Each row is a point. The points of each table are mixes of a few directions, plus a little noise. Count the directions of each table, and those that both share. Where both have some left over, give the other angles between the two spaces (their principal angles), to ten degrees, smallest first.
(in the rows, 128 means zero)

First, 7 rows:
[[125 129]
 [202 121]
 [ 47 136]
 [144 126]
 [110 130]
 [151 126]
 [117 129]]
Second (4 x 2):
[[ 94 113]
 [183 152]
 [ 86 109]
 [150 138]]
Directions: first 1, second 1, shared 0; angles 30

First:
[[127 148 141 118]
 [128 100  88 126]
 [122 121  70  96]
 [133 132 183 160]
 [139 116 207 191]
 [130 137 158 140]
 [120 133  61  79]
 [126 136 117 114]]
Second, 8 rows:
[[177  57 148 103]
 [157 125 132 144]
 [132 128 125 192]
 [131 114 134  73]
 [155 180 125  97]
 [ 64 136 118 134]
 [129 132 125 167]
 [ 79 151 118 113]]
Directions: first 2, second 3, shared 1; angles 70

First (6 x 6):
[[ 90  81  86 114  91 128]
 [132 142 170 153 178 145]
 [171 151 157 147 118 172]
 [161 159 172 150 157 153]
 [ 96 116  84  95 118  67]
 [119 120  99 109 105 104]]
Second, 9 rows:
[[203  85 115  81 159 102]
 [153 104 130 102 137 111]
 [ 80 108 165 109  98 104]
 [149 164  95 164 147 162]
 [156 156  97 156 149 156]
 [119 160 114 161 130 154]
 [ 65  95 181  96  87  91]
 [145 116 126 115 135 120]
 [ 83 165 129 168 111 153]]
Directions: first 3, second 2, shared 0; angles 60, 70

First:
[[150 106 168 109 117 120  98 154 118]
 [135 146 143 145 107 124 113 141 119]
 [164 150 136 100 142 131 143 164 145]
 [ 96  97  69 101 175 136 175  95 154]
 [142 139 154 138 112 127 110 136 116]
 [108 155  84 143 122 120 146 146 142]
 [164 168 169 144 113 137 116 134 116]
 [ 39  29  40 101 163 115 152  87 147]
 [155 162 191 172 101 144  99  94  94]]
Second, 9 rows:
[[ 78 158 134 149 114 136 134  67 145]
 [167 110 125 136 128 125 116 166 100]
 [ 84 150  82 146 136 133 160  92 148]
 [ 71 161  99 172  90 114 122 119 134]
 [190  89 143 106 171 149 138 123 104]
 [ 62 151 111 112 102 105 130 139 175]
 [172  63 162 103 140 128  98 148  96]
 [127 194 164 113 107 125 130 144 164]
 [200  77 132 116 162 139 125 153  88]]
Directions: first 4, second 5, shared 4

First:
[[160 123 129 180 162 106 161 117 138 125  98]
 [ 89 143  78 114 147 127 146 120 174 125 164]
 [136 131 151 151 138 154  95 135 107 153 105]
 [115 136 113 104 119 120 151 152 158 104 144]
 [136 119 140 165 158 129 131 118 108 159 117]
 [121 113 119  48  46 124  76  70  91 109 161]
 [113 115 112 131 130 106 150 168 138 107 191]
 [149 154 155 194 169 171  96 175 141 145  68]
 [132 133 173 140 157 146 155 147 111 170  75]
 [131 112 110  51  52  96 121  76 115  84 157]]
Second, 9 rows:
[[108 167  80 132 157  99 102 134 154 132 127]
 [115 154  96 131 147 108 110 132 145 130 127]
 [124 136 118 129 134 122 122 129 133 129 128]
 [157  71 196 122  87 168 166 120  90 122 129]
 [ 99 186  58 134 170  86  89 137 167 133 127]
 [168  49 223 119  70 185 181 116  75 120 130]
 [155  76 191 123  91 166 163 120  93 123 129]
 [123 137 117 129 135 121 122 130 134 129 127]
 [105 175  72 133 162  94  97 135 159 133 127]]
Directions: first 6, second 1, shared 0; angles 40

First:
[[168 132 122 114  60 128 128 122 155  75  90 103  88 112]
 [ 66 133 115 183 208 141 104 134 164 104 175 176 146 155]
 [126 163 104 120 131 135 106  83 111 125 111  99  87 109]
 [150  91 163 104 113 113 164 165  97 182 134 132 177 135]
 [187 125 183  98 129 111 133  85  69 144 129  59 124 100]
 [137 118 106 111  62 128 147 164 150 128  94 145 124 132]
 [112 137  96 106 109 131 137 139 111 174 106 140 129 128]
 [ 65 136  99 176 183 144 106 142 175 101 158 182 137 154]
 [159 136 155 149 137 128 105  89 150  50 138  91  95 113]
 [110 110 137 119 149 122 149 156  98 195 144 152 175 143]]
Second (11 x 14):
[[160 181 161  87 188 165 130 142 122 165 110 108 162 140]
 [107  91  80 216 114 105  89  88 116  94 159 138  97 129]
 [141  87 151 115 122 116 155 119  67 182 148 122 164 114]
 [113 106 115 188 104  99 105 148 183  59 140 147  99 151]
 [112 161  82 134  96 137 107 135 184  78  92 138  78 133]
 [109 192 159  61 198 178 141 119 163 113 122 126 135 112]
 [ 99 163 132 138 170 138 107 125 184  71 136 135 104 136]
 [145 111 126 112  88  95 139 141  80 190 111 110 131 130]
 [133  77 142 120  85  71 150 135  63 195 138 113 137 124]
 [162  99 135 135 118 142 142 130  95 156 133 130 167 127]
 [126 140 126 101 126 162 143 127 154 105 118 141 133 114]]
Directions: first 4, second 6, shared 3; angles 90

First, 9 rows:
[[ 73 167 116 130 109  94 149 142  90 113 102 104 120 126  65 169  50 154]
 [146 107 107 122 121 145 100 102 177 176 188 175 140 139 202 100 191 125]
 [126 159 124 152 126 126 162 119  94 137  88 122 116 116 103 148  61 146]
 [107 130 143  94 147 136 123 179 130 103  98 133 134  91  47 110  80 147]
 [ 82 166 118 137 110  96 152 135  88 114  99 101 118 130  75 170  54 149]
 [161 101 137 113 147 158 110 131 160 140 143 156 137 116 153  89 169 119]
 [111 117 133 141 100  88 124 113 107  85 149  64 122 184 163 173 191  90]
 [195 106 137 143 152 170 126 105 152 161 132 160 129 116 186  88 168 115]
 [149  98 138 116 137 141 107 128 155 125 151 136 136 135 161 104 187 109]]
Second, 11 rows:
[[130 164  88 183 151 176 111 117 154 109  84  90 112 126 175 146 147 190]
 [112 175 180 151 116  90 154 111  92 102 173 121 126  68 105 155 156  79]
 [101 152  92 130 151 153  85 168 170 120  97 122 137 133 133 113 137 191]
 [115  82 109  96 117 122 118 148 126 109 104  98 127 187 108 136 105 134]
 [101  74 117  61 114 116 111 163 139 124 131 135 140 165  79 115  94 129]
 [132 186 156 152 167 122  94 169 151 130 133 149 154  91 157  86 208 128]
 [112  56 100  82 125 188  98 124 180  75 142  98 115 125 103 137 136 153]
 [137 141 132 136 106  72 168 122  69 179 106 146 131 173 125 135  65 105]
 [141 140 144 121 128 128 139 116 134 170 163 186 136  83 125 104 119 115]
 [184 114 170 141 130 135 154  85 118 150 170 161 125  91 160 112 167  71]
 [143 124 120 154 102 105 175  87  74 141 105 104 107 166 136 169  75 112]]
Directions: first 4, second 6, shared 3; angles 90

First (9 x 24):
[[148 107 142 162  80 151 149 145 101  73 162  72  83 163 190  26 142 116
  207 119 100 162  86 127]
 [126 130 131 134 124 110 126 123 134 164 105 139 151 121 122 145 115 135
  110 125 130 115 175 122]
 [130 120 132 142 133 167 131 119 108  70 159 108  96 136 122 109 135 110
  143 122 141 126  48 130]
 [132 147 113  81 117  84  88 153 129 139 123 152 131 104 104 216 149 113
  123 170  89 105 100 144]
 [131 149 122 116 117 120 127 137 136 131  95 161 100 161 154  81 102 162
  111 127 157 156 172 148]
 [111 106 156 127 150 118  98 114 110 151 148 140 153  46  77 207 103  72
  107 120  87  48  66 101]
 [133 160  96 149 132 143 155 100 153 137  76 139 147 203 124 115 136 196
   83 123 224 167 230 143]
 [122 114 130  90 148 130 136 160 141 121 163 121 109 109 158  89 138 119
  163 132  83 165 104 130]
 [120 117 129 150 152 131 143 102 140 166 122 118 181 110 100 166 132 129
  105 114 141 109 171 105]]
Second, 10 rows:
[[122 129 134 110 138 106 109 133 135 143 124 145 120 106 121 161 121 117
  122 143 110 114 123 136]
 [141  96 138  94  75 102  98 179 117 100 181 153 141 102 158 144 116  85
  177 138  28  90  44 135]
 [128 100 143 210 133 140 154  75 169 132  98 143 146 187 149 126  94 170
  107 114 203 118 227 153]
 [126 122 134 114 127 108 111 137 133 135 131 145 125 110 128 155 120 116
  130 140 103 111 117 136]
 [109 178 116  99 193 124 124 110 123 172  83 113  93  96  77 150 151 138
   81 143 172 158 156 117]
 [122 159 117  60 142 112 105 161 101 140 137 119 104  74 101 144 153  99
  129 145  82 137  66 112]
 [132 165  99 144 141 191 177 108  95 112 118  61 127 167 113  41 170 156
  118  94 199 192 141  92]
 [155  77 133 149  44 142 137 161 117  66 193 130 168 162 186  82 115 109
  193 105  63 105  66 129]
 [121 138 127 154 155 137 141  98 141 143  98 124 124 145 118 128 125 152
  102 125 182 138 182 132]
 [125 117 137 145 134 118 125 116 146 136 117 144 130 133 133 148 112 135
  119 132 139 115 156 142]]
Directions: first 6, second 3, shared 1; angles 30, 60

First, 11 rows:
[[200 120 104 123 129 129 122 154 144 115 115  88 158 145 112 159 140 125
   90 153 119 103 104  89 119 111 112 101 115 149 134 176]
 [ 76 134 169  95 127 141  80 148  80  95 180 130  85 100 169  92  96 102
  147 133  89 133 115 145 146 137 121 103 182 118  93 130]
 [122 136 110 147 118 135 145 127 139 121 107 134 141 137 131 133 118 139
  116 112 110 126 137 120 116 122 103 133 107 127 146 138]
 [212 120 109 166 120 138 111 163 155  73  89  92 212 155 111 191 129 132
   35 126  82  93 168  60 139 108  92  57  78 147 190 205]
 [107 114 137 135 110  92 147 164 132 135 116 180 110 136 130 110 154 135
  151 108 119 142 125 123 144 108 137 158  94 151 147 111]
 [ 59 159 134  85 134 171 104 103  82 120 181 105  69  95 175  82  68 109
  165 142 104 132  83 170 101 149  99 132 208  95  58 122]
 [ 26 168 130 124 123 174 126  89  94 113 155 136  87 101 178  86  57 126
  155 104  91 142 129 173 102 151  85 141 176  83  95 111]
 [165 106 131 150 138  96 151 112 159 165 101 145 157 143  84 154 179 142
  128 125 189 137 162 126 146 130 180 146  89 138 160  97]
 [232  93 131 142 156  96 132 105 169 168 102 103 188 147  56 187 198 134
  100 155 219 121 165 111 153 136 204 115  96 144 158 114]
 [112 131 110 104 123 119 150 134 125 155 135 137  87 128 136 100 133 130
  168 138 136 134  72 141 105 118 122 172 138 137  95 114]
 [ 95 126 143 136 130 117 140 110 127 148 128 158 115 122 126 115 136 134
  153 112 150 146 148 151 137 138 152 152 125 119 132  90]]
Second:
[[167 111 165 107 124 125  62 195 102  66 156 105 141 123 143 139 127  98
   88 148  72 106 126  87 167 115 121  53 142 153 133 185]
 [138 124 136 123 127 127 113 143 123 115 134 124 130 127 131 131 127 121
  119 133 115 123 128 119 137 125 127 111 131 133 129 140]
 [152 117 151 116 126 126  87 170 112  89 145 114 136 125 137 136 128 110
  102 140  94 114 126 102 153 119 123  82 138 143 132 163]
 [106 138 107 140 131 130 166  90 143 163 112 141 121 131 119 121 128 144
  151 116 159 140 129 152 106 136 132 171 120 115 125  95]
 [170 108 168 106 123 124  56 201  99  60 159 102 141 123 145 141 127  96
   84 151  68 105 126  82 171 113 120  46 144 153 133 190]
 [ 85 148  89 151 133 130 201  55 157 197  97 153 114 134 111 114 130 160
  173 106 188 152 130 174  85 143 136 210 113 102 122  65]
 [114 134 115 136 129 129 153 104 139 150 117 137 123 130 123 124 128 139
  143 121 149 136 129 143 114 133 131 155 123 120 127 107]
 [ 96 143  98 146 132 130 182  73 150 180 105 146 117 132 115 118 129 152
  162 112 173 147 130 162  97 140 134 190 116 109 124  81]
 [ 80 151  82 153 133 132 210  44 162 206  93 156 112 134 109 112 130 165
  179 103 197 155 131 181  79 145 137 222 111  98 122  57]
 [174 107 171 104 123 125  51 206  97  55 161 102 142 122 146 142 128  94
   80 151  63 103 126  80 174 112 120  39 146 155 134 195]]
Directions: first 5, second 1, shared 1
